Every row gives one point. Two turns around zero, p and q, are shown by what they do to some points. Write where each new point lands after one turn and then the other. Backwards means that the second turn is done in reverse. Each puzzle has new turns, and all numbers are rounded.
In the rows, 128 means zero.

Turn p:
[ 86 137 114] => [ 85 142 125]
[158 150 135] => [160 144 140]
[160  61 162] => [160  53 123]
[ 98 164 154] => [103 148 171]
[127 107  78] => [120 132  75]
[139 148 126] => [140 147 134]
Turn q:
[138 152 152] => [131 163 126]
[ 99 158 134] => [ 91 147 128]
[ 87 115 165] => [105 137 179]
[191  85 108] => [198  96 111]
[143 146  75] => [123 106  74]
[110 113 135] => [120 119 149]
Where do these land?
p, then q backwards: [ 59 126 135] => [ 61 146 121]
p, then q: [168 155 121] => [152 155  95]
q, then p backwards: [176 113 150] => [180 145 130]
p, then q: [109 119 107] => [104 111 123]

Turn p:
[164 163 114 153 176 140] => [182 166 160 147 137 134]
[157  71  95 141  89  82] => [142  74 114  89 156  70]
[ 93 112 162 130  93  73] => [ 63 126 117 110 123  81]
[ 92 155 110 102 101 142] => [118 141  80 119 101 152]
[163 110 164 100 126 138] => [120  96 172 115 110 143]
[123 129 130 111 185 136] => [127 153 153 129 159 166]
[104 155 121 160 125 184] => [144 140 100 188 110 148]
Turn q:
[180 153 128 130  94 175] => [143 192 116 151 116 167]
[140 160 190 166 128 102] => [ 95 147 152 187 133  89]
[101  76 117 103 177 120] => [129  73 141  86 168 137]
[ 87 100 113 139 135 155] => [128  80 128 123 114 160]
[112 144  92  89 138 133] => [118 129 101  78 120 134]
[109 103 111  85 110 121] => [149 119 145  78 113 129]
[166 160 145 183 113  89] => [136 155 113 192 131  79]
Where do these land?
q, then p: [ 83 126 115  95 123 194] => [112  84  95 142  95 184]
p, then q: [128 121 140  87 153 180] => [120 129 144 146 119 195]
p, then q: [108 130 113 104 113  83] => [117 127 117  74 119 114]
p, then q backwards: [182 144 101 188 157 113] => [181  88 137 136  94  75]
q, then p: [129 111  95 103  68 108] => [149 104 147  80  81 115]
q, then p: [126 110 173 165 158 112] => [102 135 152 164 168 103]
q, then p backwards: [139 153 159 153 124 105] => [114 135 154 172 130 119]

Turn p:
[110 120 149 109 154 126 106 123] => [140 150 131 130 128 139  90 114]
[148 116 146 117 140 123 151 111] => [133 139 149 120 137 110 137  99]
[139 145 148 115  92 123 104 120] => [139 114 101 151 102 106 122 114]
[ 31 134 124 158 108 117 122 120] => [ 63 114 101 106 127 131  64 164]
[151 124 126 112 150 126 146 106] => [139 151 139 111 133 122 148 104]
[137 147 138 134 128 157 116 127] => [137 107 122 129 112 150 131 112]
[112 160 132 187 146 116 106 165] => [ 82 120 131 171 121 180 126 146]
[143 135  88 116 111 130 131 139] => [144 129 114 121 120 122 158 158]
[133 112 109 114 133 121 183 152] => [129 135 173 106 136 106 152 157]
[151 107 139 127 156 122 111 105] => [143 152 125 137 154 135 129  94]
[152 108 110 118  89 147 132 140] => [160  97 120 126 138 105 150 146]
Turn q:
[155 147 149 116 166 161 127 109] => [142 114 107 143 135 110 184 121]
[122 104  99 171 133 153 130 155] => [117  82 156 118 132 154 122 156]
[122 100 118 112  99 127  92 119] => [166 133 120 130 120 155  95 123]
[135 109 132 122 141 110 120 138] => [132 119 131 115 134 128 120 101]
[123 155 156 113 100 102 120 144] => [137 177 130 102 126 109 121 129]
[ 99 148  93 141 150 112 126  88] => [ 92 135  99 160 161 152 120 134]
[138 120  99 114 157 139 135 162] => [111  87 110  98 116 131 134 123]
[153 146 142 159 100 142 152  95] => [136 134 148 171 132  93 133 161]
[104 123 163 105 108 105 149 143] => [119 170 150 114  99 122 124 105]
Where do these land?
q, then p: [126 110  71 117 123 120 126 104] => [138 116  89 130 162 157 121 151]
q, then p: [174 134 163 139 127 120 124 136] => [121 165 146 152 131 103 142 106]
q, then p: [ 97 123 141 117 102 121 148 103] => [101  98 106 137 102 140 129 121]
q, then p: [127 135 104 125  99 163 149  98] => [112  90 125 155 141 135 141 164]
q, then p: [106 128 120 132  99 107 118 128] => [140 123 112 142 103 153 119 126]
p, then q backwards: [152 130 144 135 169 115 121 122] => [ 99 115 159 127 137 114 124 104]
q, then p: [ 90  97 162 127 121 138 112 162] => [159  97 138 112  95 114 122  88]
q, then p: [172 139 129 157 164 112 152 161] => [120 178 155 127 152  97  92 129]
p, then q: [105 147  91 136 116 156 122  90] => [120 112  86 125  86 150 109 130]
p, then q: [105 110 144 104 135 144 101 146] => [173 113 121 111 149 125 131 133]
p, then q backwards: [154 154 139 118 152 113 134 157] => [106 114 162 129 112 149 148 111]
